Every row gives one point. Two turns around zero, p and q, are shown by what they do to some points. Write where each new point lands after one turn and then the other. Backwards means that the second turn is done in reverse. Each puzzle has new turns, and all numbers are rounded.

Turn p:
[-2.2,  1.4, -2.1] -> [-2.5,  1.8, -1.2]
[ 2.9, -5.0,  1.6] -> [ 2.6, -5.4,  0.3]
[-5.1, -1.0,  4.2] -> [-3.7, -1.0,  5.5]
[3.2, 3.5, 2.0] -> [4.0, 3.0, 1.2]
[ 0.6, -2.2, -5.1] -> [-1.2, -1.7, -5.2]
[ 0.6,  3.3, -0.6] -> [ 0.8,  3.3, -0.5]
Turn q:
[2.1, 2.7, 3.9] -> [2.8, 2.4, 3.7]
[-2.1, -1.8,  0.0] -> [-1.7, -2.2,  0.2]
[ 4.4, -0.7,  2.1] -> [4.9, 0.0, 0.5]
[ 1.4, -3.3, -1.7] -> [ 1.3, -2.5, -2.8]
[-5.7,  3.2, -4.2] -> [-7.2,  2.5, -1.5]
Where do these land?
q, then p: [ 4.6, -1.4,  0.0] -> [ 3.8, -0.5, -3.0]
p, then q backwards: [ 2.0, -4.1, -3.1] -> [ 0.7, -4.8, -2.7]
p, then q: [-2.7,  2.1,  4.0] -> [0.2, 0.7, 5.2]
p, then q backwards: [-3.8,  3.4, -0.9] -> [-2.5,  4.3, -1.3]

Turn p:
[-1.2, -4.2, -1.4,  3.9] -> [-4.2, -3.8,  1.2,  1.8]
[3.8, 0.9, 1.4, 1.4] -> [1.8, 1.3, 1.2, 3.6]
[-1.8, -1.2, -5.7, -3.3] -> [-1.5, -2.0, -6.1, -2.3]
[ 0.8, -2.1,  2.6, -2.5] -> [ 3.3, -2.2,  1.1, -0.9]
[-1.6,  6.7,  3.1,  0.5] -> [ 0.6,  6.8,  2.5, -2.2]
Turn q:
[5.5, 3.5, 4.2, 4.1] -> [ 4.9,  6.2,  3.4, -1.6]
[-3.1, -2.4, -1.3, -4.7] -> [-4.3, -3.9, -2.0, -1.3]
[ 1.6, -5.1, -4.9,  1.1] -> [ 4.0, -5.2, -3.2,  0.9]
[ 0.2, -2.5,  3.0,  2.7] -> [ 2.0, -1.3,  4.1, -0.3]
[-3.1,  1.1,  1.3,  0.4] -> [-2.5,  0.4,  1.9,  1.7]
[-0.9,  1.8,  2.0, -1.6] -> [-2.4,  1.7,  0.9, -1.0]
[-0.2,  3.6, -4.3, -1.9] -> [-1.6,  2.1, -5.0,  1.7]
Where do these land?
q, then p backwards: [-2.2,  2.0, -2.3,  2.4] -> [ 3.5,  0.5, -1.3,  2.3]
q, then p: [ 6.6, -1.0, -3.4, -2.1] -> [ 2.4, -0.4, -7.0,  2.3]
q, then p: [-3.0,  1.8,  8.0, -1.7] -> [ 2.3,  2.1,  4.8, -6.8]
p, then q: [-0.9, -1.5, -2.9, -0.8] -> [-0.5, -2.7, -1.8,  1.2]
p, then q: [-0.5, -1.3,  0.7,  2.3] -> [-0.7, -0.9,  2.5,  0.3]
